Each row of a before or after table is a point. One or more steps were done to the points. Then noise was added and the rows were shuffled. The steps act on columns, c1 being the first. What was done? A step turns or swaps two columns, mirrors them in a line or flattens them onto one, adds a multiple of one to another, or multiplies or shifts one. Angles are multiples of 10 degrees, from the lower column toward the higher: turns from -170 to 170, lines from 10 to 170 but not 90. Use the fewest steps. Two steps may share a column if one is a turn and the other turns, adds or multiplies; they go together, in the order done. Otherwise the lowest column goes first.

Before, 14 rows:
[[ 0.17  0.32]
 [-0.06  0.22]
 [ 0.19 -0.30]
 [ 0.38  0.07]
 [ 0.17 -0.14]
 [ 0.04 -0.20]
 [ 0.13 -0.43]
 [-0.54  0.16]
 [-0.24  0.55]
 [-0.07  0.23]
 [-0.17 -0.02]
 [ 0.58  0.00]
 [ 0.24 -0.58]
 [ 0.18 -0.18]]
After, 14 rows:
[[ 0.18  0.22]
 [-0.17 -0.02]
 [-0.11 -0.30]
 [ 0.46  0.08]
 [-0.41  0.16]
 [ 0.15  0.26]
 [ 0.32  0.56]
 [-0.34 -0.58]
 [-0.15 -0.22]
 [-0.31 -0.45]
 [-0.01 -0.17]
 [ 0.56 -0.03]
 [ 0.46  0.32]
 [ 0.05 -0.14]]
Steps: add 1 times c2 to c1

Before:
[[-0.44  0.05 -0.11  0.41  0.24  0.36]
 [ 0.05  0.12 -0.08 -0.22  0.44 -0.21]
 [ 0.14  0.16  0.37  0.22 -0.12 -0.19]
 [ 0.03  0.32  0.08  0.14  0.37  0.52]
 [-0.73 -0.20  0.36  0.05  0.23 -0.36]
 [-0.50  0.09 -0.01 -0.01  0.61  0.43]
 [ 0.18  0.10  0.00 -0.44 -0.01  0.25]
 [ 0.36 -0.05  0.01 -0.22  0.72  0.26]
 [-0.29  0.10 -0.53  0.34 -0.36 -0.18]
 [-0.11  0.34  0.31 -0.18  0.34 -0.12]
 [-0.30  0.45 -0.16  0.02  0.17 -0.10]]
After (11 x 6):
[[ 0.14 -0.59 -0.03 -0.39  0.40  0.28]
 [-0.12 -0.28 -0.08 -0.20  0.41 -0.20]
 [ 0.23  0.20  0.38  0.07  0.02 -0.17]
 [-0.13  0.07 -0.02 -0.45  0.09  0.26]
 [ 0.01  0.35 -0.53  0.45 -0.16 -0.18]
 [ 0.12 -0.09  0.09  0.05  0.49  0.50]
 [-0.37 -0.40  0.00  0.34  0.46  0.48]
 [-0.19 -0.07  0.29 -0.07  0.47 -0.12]
 [-0.52 -0.28  0.37  0.49 -0.01 -0.36]
 [-0.08 -0.16 -0.12  0.61  0.22  0.33]
 [-0.25  0.10 -0.19  0.18  0.48 -0.09]]
Steps: turn c1 and c4 by -40 degrees; turn c2 and c5 by 50 degrees

Before, 10 rows:
[[ 0.15 -0.11  0.10  0.40 -0.05  0.05 -0.31 -0.21 -0.48]
 [-0.20 -0.03  0.31  0.41  0.36 -0.12  0.01 -0.02  0.25]
 [-0.29  0.01 -0.09 -0.05 -0.25 -0.32 -0.22 -0.30  0.26]
 [-0.15 -0.22  0.03  0.09  0.05  0.46  0.11 -0.12 -0.34]
 [ 0.09 -0.12 -0.71  0.35 -0.14  0.30  0.09 -0.11  0.12]
 [-0.27 -0.21 -0.74  0.46  0.35 -0.26 -0.24  0.06 -0.18]
 [-0.24 -0.03  0.27  0.23  0.31 -0.18 -0.29  0.78  0.11]
 [-0.31  0.20 -0.06  0.35  0.30 -0.13 -0.56 -0.21  0.07]
 [ 0.55  0.08 -0.20 -0.77  0.02  0.08 -0.05 -0.10  0.29]
 [-0.21  0.51 -0.46  0.39  0.20  0.09  0.64 -0.19  0.24]]
After:
[[ 0.13 -0.10 -0.02  0.40 -0.18  0.03  0.26 -0.23 -0.46]
 [-0.23  0.52 -0.49  0.39  0.27  0.10 -0.63  0.06  0.23]
 [ 0.54  0.06 -0.22 -0.80 -0.04  0.07  0.03  0.01  0.31]
 [-0.27 -0.23 -0.59  0.47 -0.42 -0.26 -0.04  0.42 -0.16]
 [-0.30  0.19 -0.15  0.37 -0.59 -0.12  0.23 -0.16  0.08]
 [-0.19 -0.01  0.27  0.40 -0.28 -0.10 -0.26 -0.17  0.24]
 [-0.29  0.00 -0.24 -0.03  0.05 -0.34  0.32 -0.23  0.26]
 [-0.26 -0.02  0.62  0.22 -0.44 -0.19  0.01  0.54  0.10]
 [-0.13 -0.22 -0.03  0.08  0.03  0.45 -0.10 -0.15 -0.35]
 [ 0.10 -0.10 -0.67  0.35  0.17  0.31  0.03  0.26  0.13]]
Steps: turn c3 and c8 by -30 degrees; turn c5 and c7 by -140 degrees

Before:
[[-0.04  0.32  0.26  0.00 -0.23 -0.19 -0.10 -0.35  0.17  0.21  0.18  0.01]
 [-0.96  0.39 -0.10  0.28  0.02 -0.17 -0.17 -0.24  0.09  0.18  0.18 -0.03]
 [-0.02 -0.01 -0.18  0.15 -0.11 -0.16 -0.21 -0.02 -0.35  0.79  0.19  0.05]
 [-0.04  0.36 -0.17  0.37 -0.03 -0.13  0.03 -0.04  0.17  0.15  0.51  0.07]
 [-0.12 -0.40 -0.04 -0.04 -0.09  0.08 -0.45 -0.18  0.07  0.07  0.27 -0.01]
 [ 0.07  0.06 -0.26 -0.34 -0.09  0.20  0.05 -0.19  0.12  0.12  0.12  0.02]
 [-0.03  0.21  0.06 -0.36 -0.22 -0.27 -0.12  0.28  0.15  0.11  0.31  0.05]
 [ 0.00  0.38  0.32 -0.24  0.02  0.32 -0.30  0.23  0.10  0.11  0.18 -0.05]
 [-0.03 -0.91  0.18 -0.35  0.00  0.57 -0.08 -0.05 -1.10  0.17  0.23  1.03]]
After (9 x 12):
[[-0.03 -0.01 -0.22  0.15  0.22 -0.56 -0.20 -0.15 -0.34  0.78 -0.25  0.05]
 [-0.03 -0.91 -0.09 -0.36  0.12  0.16  0.17 -0.43 -1.01  0.18 -0.35  1.03]
 [ 0.07  0.07  0.06 -0.33  0.16 -0.22 -0.25 -0.15  0.17  0.11 -0.16  0.02]
 [-0.12 -0.42 -0.45 -0.04  0.24 -0.33 -0.04 -0.15  0.13  0.07 -0.37 -0.02]
 [-0.95  0.39 -0.17  0.28  0.08 -0.58 -0.11 -0.18  0.16  0.17 -0.28 -0.02]
 [-0.01  0.37 -0.30 -0.25  0.08 -0.07  0.32  0.25  0.01  0.10 -0.28 -0.06]
 [-0.03  0.19 -0.12 -0.38  0.38 -0.67  0.06  0.32  0.05  0.11 -0.37  0.05]
 [-0.04  0.37  0.02  0.37  0.31 -0.53 -0.19  0.01  0.17  0.15 -0.75  0.07]
 [-0.05  0.33 -0.10  0.00  0.30 -0.60  0.26 -0.27  0.27  0.22 -0.19  0.01]]
Steps: swap c3 and c7; multiply c11 by 1.6; turn c5 and c11 by -160 degrees; shift c6 by -0.40; turn c8 and c9 by -20 degrees

Before (13 x 20):
[[-0.67 -0.43  0.09 -0.11 -0.19  0.22 -0.48  0.70 -0.12 -0.33 -0.42 -0.25
   0.04 -0.17  0.16 -0.77  0.45 -0.31 -0.19 -0.14]
 [-0.12 -0.42  0.47 -0.05 -0.01  0.23 -0.23  0.11 -0.40  0.21  0.44  0.51
  -0.03 -0.09  0.00  0.02 -0.34  0.27  0.10 -0.10]
 [ 0.02  0.42 -0.51  0.13 -0.42  0.16  0.33 -0.05 -0.09 -0.18  0.26  0.31
  -0.01  0.39  0.06 -0.23 -0.15  0.01 -0.23  0.29]
 [-0.15 -0.04  0.23  0.21  0.29 -0.15  0.09  0.47  0.13  0.31  0.21  0.10
   0.15 -0.05  0.08  0.32 -0.30 -0.17 -0.04  0.01]
 [ 0.04  0.19  0.00  0.14 -0.40  0.06  0.40  0.22  0.13  0.42  0.53  0.32
  -0.18 -0.80  0.21 -0.41 -0.27 -0.53  0.06 -0.35]
 [ 0.24  0.36  0.03  0.36 -0.26  0.06 -0.28 -0.06 -0.50 -0.17  0.45  0.27
   0.25 -0.24  0.01  0.34  0.21 -0.38  0.13 -0.27]
 [ 0.01 -0.24  0.27 -0.21 -0.27 -0.25  0.05  0.06 -0.29 -0.02  0.16  0.05
  -0.07 -0.05 -0.50 -0.36 -0.07 -0.36  0.15  0.35]
 [ 0.06 -0.09 -0.29  0.52  0.40  0.59  0.03  0.55  0.06 -0.35  0.25 -0.10
   0.01  0.49 -0.12 -0.68  0.35 -0.08  0.26  0.18]
 [-0.16 -0.47 -0.70  0.01  0.10 -0.40 -0.35  0.05  0.17  0.17  0.39  0.01
  -0.08  0.07  0.35 -0.34  0.74  0.03 -0.25  0.09]
 [ 0.38 -0.55  0.32  0.36  0.05 -0.14  0.16 -0.11 -0.47  0.08  0.67 -0.28
   0.22 -0.10  0.35 -0.47 -0.17  0.12  0.49 -0.24]
 [-0.20  0.52  0.26  0.19 -0.02  0.08  0.03  0.11 -0.47  0.18 -0.05  0.13
  -0.41 -0.21  0.08 -0.16 -0.10 -0.42  0.03 -0.54]
 [ 0.55 -0.53  0.16  0.31 -0.34 -0.22 -0.16  0.31  0.30 -0.26  0.05 -0.25
   0.14 -0.22  0.04  0.05  0.29  0.12  0.16 -0.15]
 [-0.64 -0.08  0.11  0.17 -0.13 -0.57 -0.24  0.36  0.37 -0.02  0.07 -0.29
  -0.14  0.24  0.51  0.04 -0.04  0.03  0.65 -0.14]]
After (13 x 20):
[[ 0.28  0.00  0.04  0.36 -0.27 -0.37 -0.29 -0.08 -0.52 -0.17  0.44  0.27
   0.23 -0.18  0.21  0.34  0.22 -0.31  0.12 -0.28]
 [ 0.06  0.28  0.46 -0.04 -0.02  0.37 -0.25  0.10 -0.40  0.21  0.45  0.51
  -0.02  0.15 -0.15  0.02 -0.33  0.23  0.10 -0.10]
 [-0.36  0.08 -0.49  0.12 -0.42 -0.43  0.32 -0.05 -0.10 -0.18  0.23  0.31
  -0.02 -0.08  0.04 -0.21 -0.12  0.02 -0.23  0.29]
 [ 0.79  0.03 -0.02  0.14 -0.43 -0.19  0.39  0.23  0.11  0.43  0.55  0.36
  -0.16  0.10  0.46 -0.41 -0.28 -0.34  0.05 -0.35]
 [-0.09 -0.32 -0.69  0.01  0.11  0.53 -0.33  0.05  0.17  0.16  0.39  0.01
  -0.06  0.15  0.28 -0.34  0.72  0.20 -0.25  0.09]
 [ 0.04 -0.15  0.23  0.21  0.30  0.03  0.09  0.49  0.14  0.30  0.21  0.08
   0.15  0.16  0.17  0.31 -0.31 -0.11 -0.05 -0.01]
 [ 0.30 -0.14  0.17  0.34 -0.35  0.57 -0.14  0.30  0.29 -0.28  0.04 -0.25
   0.16 -0.49 -0.03  0.06  0.27  0.12  0.17 -0.14]
 [-0.45  0.61 -0.28  0.51  0.40  0.00  0.04  0.55  0.07 -0.37  0.28 -0.10
   0.02 -0.12 -0.10 -0.67  0.35 -0.14  0.25  0.20]
 [ 0.08  0.30  0.10 -0.13 -0.20  0.40 -0.48  0.71 -0.10 -0.34 -0.39 -0.25
   0.03  0.67  0.30 -0.77  0.46 -0.18 -0.21 -0.15]
 [ 0.17  0.01  0.27  0.20 -0.03 -0.51  0.03  0.11 -0.47  0.20 -0.05  0.13
  -0.42  0.20  0.28 -0.18 -0.10 -0.30  0.03 -0.53]
 [-0.35 -0.55  0.10  0.17 -0.13  0.18 -0.25  0.34  0.36 -0.02  0.08 -0.28
  -0.15  0.60  0.42  0.04 -0.06  0.29  0.67 -0.14]
 [ 0.16 -0.05  0.29  0.34  0.05  0.57  0.15 -0.11 -0.47  0.07  0.66 -0.28
   0.21 -0.35  0.26 -0.47 -0.16  0.28  0.51 -0.23]
 [ 0.04 -0.19  0.26 -0.21 -0.27  0.30  0.07  0.07 -0.26 -0.02  0.16  0.06
  -0.08  0.00 -0.26 -0.36 -0.06 -0.56  0.16  0.34]]
Steps: mirror c1 and c14 in the line at 140 degrees; turn c2 and c6 by -100 degrees; turn c15 and c18 by 30 degrees

Before, 11 rows:
[[-0.65  0.28  0.05  0.48 -0.24  0.36  0.25  0.01  0.47 -0.09 -0.17  1.11
  -0.11  0.17  0.33 -0.12  0.45 -0.30 -0.18 -0.32  0.49  0.21 -0.15  0.05
  -0.09 -0.26 -0.24 -0.18 -0.16 -0.08 -0.15  0.32]
 [ 0.10  0.51  0.44  0.46 -0.28 -0.08  0.04  0.27  0.10 -0.45 -0.05 -0.17
  -0.03 -0.12 -0.09  0.08  0.55  0.29 -0.26  0.51  0.73 -0.31  0.50 -0.10
  -0.06 -0.43 -0.21 -0.14 -0.19 -0.38 -0.07  0.13]
 [-0.03  0.01 -0.04  0.37  0.00  0.34 -0.18 -0.18 -0.38 -0.15  0.21  0.50
  -0.17 -0.14  0.38 -0.12  0.08 -0.35 -0.26  0.83 -0.01 -0.12 -0.12 -0.49
   0.00  0.09 -0.40 -0.25  0.17  0.07 -0.14  0.19]
 [ 0.20  0.29 -0.07  0.47 -0.02  0.18 -0.01 -0.38 -0.10  0.05  0.05  0.16
  -0.01  0.05 -0.88  0.80  0.05 -0.22 -0.04  0.15 -0.16 -0.01 -0.10 -0.33
  -0.18  0.20 -0.20 -0.33  1.42 -0.24 -0.31 -0.13]
 [ 0.10  0.15  0.10  0.33 -0.25  0.19 -0.06  0.13 -0.16 -0.04  0.16  0.14
  -0.22 -0.12  0.06 -0.07  0.13  0.00  0.66  0.09  0.57  0.25  0.20 -0.28
  -0.75 -0.43 -0.05 -0.20 -0.03 -0.21 -0.17  0.25]
 [-0.49  0.19 -0.02 -0.20 -0.13 -0.44  0.09 -0.40  0.64 -0.01  0.01  0.11
  -0.11 -0.06  0.36 -0.18  0.63 -0.26  0.77 -0.03 -0.29 -0.22  0.03 -0.51
  -0.22 -0.39 -0.04 -0.18  0.04  0.07  0.03  1.00]
 [-0.02  0.00 -0.05  0.15 -0.07  0.30 -0.17  0.36 -0.06 -0.05  0.37 -0.17
  -0.14  0.30 -0.22 -0.23  0.23 -0.24 -0.26 -0.33 -0.29 -0.03 -0.02 -0.30
   0.01 -0.31 -0.02 -0.18 -0.02 -0.09  0.04  0.23]
 [ 0.17  0.10 -0.16 -0.12  0.87  0.48 -0.10  0.00 -0.29 -0.14  0.22  0.08
  -0.03 -0.07  0.17  0.56  0.26  0.45 -0.24 -0.27 -0.09 -0.03  0.04 -0.49
  -0.03  0.13 -0.43 -0.15 -0.10  0.04  0.06  0.00]
 [ 0.02  0.02 -0.15 -0.04  0.48  0.34 -0.04 -0.33 -0.39  0.01 -0.03  0.01
   0.00 -0.08  0.45 -0.03  0.31  0.26 -0.26 -0.23  0.00  0.23  0.04  0.77
   0.14 -0.24 -0.07  0.93  0.12  0.09  0.01 -0.06]
 [ 0.26  0.02 -0.10  0.45 -0.28  0.16 -0.01  0.22 -0.39 -0.14 -0.21  0.22
  -0.17  0.04 -0.23 -0.10  0.03 -0.29 -0.24 -0.07 -0.14  0.20  0.16  0.20
  -0.22  0.07 -0.12 -0.39 -0.15 -0.11 -0.03  0.11]
 [ 0.14  0.03  0.66  0.16 -0.29  0.44 -0.15  0.08 -0.13 -0.06  0.19 -0.13
  -0.09  0.12  0.33  0.18  0.19 -0.18 -0.22 -0.30 -0.28  0.22  0.15  0.00
  -0.32 -0.24 -0.12 -0.34 -0.20 -0.16  0.08 -0.08]]
After (11 x 32):
[[ 0.22  0.70 -0.18 -0.01 -0.01  0.48 -0.02 -0.39 -0.05  0.05  0.04  0.17
  -0.01  0.05  0.16 -0.82  0.07 -0.22 -0.04  0.14 -0.17 -0.88 -0.10 -0.32
  -0.19  0.40 -0.19 -0.34  1.43 -0.25 -0.31 -0.13]
 [-0.02  0.40 -0.12 -0.01 -0.07  0.60 -0.17  0.35  0.10 -0.07  0.37 -0.17
  -0.14  0.29  0.07  0.23  0.22 -0.25 -0.26 -0.32 -0.28 -0.18 -0.02 -0.31
   0.00 -0.12 -0.03 -0.20 -0.02 -0.11  0.05  0.23]
 [ 0.11  0.90  1.10  0.00 -0.30  0.21  0.03  0.25 -0.11 -0.48 -0.04 -0.18
  -0.02 -0.11  0.32 -0.06  0.55  0.28 -0.27  0.51  0.72 -0.05  0.49 -0.12
  -0.05 -0.21 -0.21 -0.13 -0.19 -0.39 -0.07  0.12]
 [-0.03  0.41 -0.11 -0.01  0.00  0.64 -0.17 -0.19  0.38 -0.14  0.19  0.51
  -0.18 -0.15  0.03  0.04  0.08 -0.35 -0.28  0.83 -0.01  0.40 -0.10 -0.50
   0.02  0.30 -0.40 -0.24  0.17  0.06 -0.14  0.19]
 [ 0.20  0.50 -0.41 -0.01  0.86  0.79 -0.09  0.01  0.19 -0.14  0.22  0.07
  -0.04 -0.05  0.01 -0.60  0.25  0.45 -0.24 -0.26 -0.10  0.18  0.05 -0.48
  -0.06  0.33 -0.43 -0.16 -0.10  0.03  0.08  0.00]
 [ 0.26  0.40 -0.25  0.00 -0.28  0.47  0.01  0.21  0.41 -0.16 -0.21  0.21
  -0.15  0.06 -0.18  0.02  0.01 -0.31 -0.24 -0.06 -0.14 -0.25  0.16  0.21
  -0.22  0.29 -0.10 -0.39 -0.15 -0.08 -0.03  0.11]
 [-0.50  0.60 -0.06 -0.01 -0.13 -0.15  0.09 -0.40 -0.60 -0.03  0.00  0.12
  -0.11 -0.07  0.16  0.28  0.63 -0.25  0.78 -0.03 -0.30  0.40  0.02 -0.50
  -0.22 -0.20 -0.03 -0.19  0.04  0.06  0.02  1.00]
 [ 0.03  0.41 -0.37  0.00  0.48  0.63 -0.03 -0.35  0.39  0.03 -0.04  0.01
  -0.02 -0.10 -0.29 -0.03  0.31  0.26 -0.26 -0.24  0.00  0.41  0.02  0.78
   0.14 -0.04 -0.07  0.93  0.12  0.10  0.02 -0.07]
 [ 0.15  0.43  1.66  0.01 -0.28  0.75 -0.14  0.09  0.11 -0.06  0.17 -0.14
  -0.09  0.11 -0.30 -0.20  0.18 -0.18 -0.23 -0.31 -0.30  0.27  0.15  0.01
  -0.32 -0.03 -0.12 -0.36 -0.18 -0.16  0.08 -0.08]
 [ 0.08  0.56  0.25 -0.02 -0.25  0.48 -0.05  0.14  0.17 -0.05  0.17  0.14
  -0.22 -0.12 -0.24  0.03  0.12  0.00  0.65  0.10  0.57  0.00  0.20 -0.31
  -0.74 -0.23 -0.04 -0.20 -0.02 -0.20 -0.18  0.26]
 [-0.63  0.68  0.12  0.01 -0.23  0.67  0.24  0.01 -0.45 -0.09 -0.19  1.10
  -0.11  0.15 -0.24  0.21  0.46 -0.30 -0.20 -0.31  0.48  0.30 -0.12  0.06
  -0.11 -0.07 -0.24 -0.19 -0.15 -0.08 -0.17  0.32]]
Steps: shift c2 by 0.40; multiply c3 by 2.5; multiply c4 by 0; shift c6 by 0.30; turn c9 and c16 by 170 degrees; turn c15 and c22 by 100 degrees; shift c26 by 0.20
